Rows are points. A path goes straight from each point to the next, and from the last back to the first. The post is the endless flat space through its rows: a point in 2 columns, a line in 3, a plane in 4, and so on, so that a path can go around it. Count how often the path circles the post. Going back the other way cancels.

Post, 2 rows:
[[ -8.0 -15.4  25.2]
 [ 13.9 -11.4 -20.6]]
Path (21 x 3):
[[-16.1 -27.4 -22.6]
 [-14.3   6.9  -2.6]
 [ -2.6  25.2  15.0]
 [ 37.4   6.5 -11.5]
 [ 14.4 -33.1  43.1]
 [ -7.7 -45.6  -1.7]
 [-22.9 -31.6 -12.3]
 [ -3.5 -35.5 -13.3]
 [  1.8 -35.9  26.0]
 [ 16.7 -15.8  51.9]
 [  0.2   6.2  48.1]
 [  9.3  24.1   0.9]
 [ 25.9   0.3 -11.8]
 [ 18.5 -23.7 -10.4]
 [ -4.2 -26.3  10.8]
 [ -1.8 -17.0 -20.8]
 [-19.1  11.0  -7.0]
 [ 11.5  19.0   1.1]
 [  3.7  23.1 -23.8]
 [-36.8 -19.5  -7.6]
 [-10.7 -27.5  15.7]]
Times around: 1

Post, 8 rows:
[[-13.6  -3.7 -10.3  17.6 -41.7  27.5   3.0   6.8  -2.8]
 [ -7.4  -6.6  14.9  -9.9   9.0 -33.1 -42.5 -16.0  -4.5]
 [-19.9  -0.7  27.1 -22.1 -50.8   9.8  -7.4   0.8  11.4]
 [ 20.3  18.3  17.0   1.7  32.7   3.4  -6.4  18.4  -8.9]
 [ 14.0  16.0  38.0   2.0  23.4 -38.2 -18.0 -29.4 -21.8]
 [-57.1  -2.9  26.8  16.0 -45.0   8.0 -16.5   9.4  -0.3]
 [ 16.3  27.3   3.4   1.6  42.3 -28.6   7.0  -3.9  11.0]
 [  1.8  -6.2  12.9 -19.7  34.9 -36.8   6.2  -5.3 -36.4]]
Path, 10 rows:
[[  5.0  -6.7 -37.5  26.9  11.3  33.4   8.8   1.7   8.9]
 [-20.4 -10.4  -9.0   0.0   7.9  -7.6 -39.5 -19.0  17.0]
 [  7.6 -13.5  25.7   8.1   6.5 -18.5  25.8  -9.3 -16.4]
 [-32.7   0.7  37.3  22.2  19.9 -24.9   1.4  13.5   2.7]
 [-17.4  10.1  -8.6  25.6  19.4  -2.8  22.2   1.5   9.1]
 [-29.4  -4.1  32.8  -7.0 -32.1  43.8 -28.4  11.6 -13.0]
 [-15.5   8.6  36.6 -38.1 -22.6  15.7 -34.9   4.5 -29.7]
 [  4.3   2.3   2.6 -17.2 -20.0  -0.7 -31.4  10.5 -16.6]
 [  8.0   0.9  15.5  25.9 -28.9   1.5 -26.7  25.6  28.2]
 [ -8.4  -2.0  38.8 -16.3 -11.9 -37.0 -25.9 -17.1  23.9]]
Times around: 1
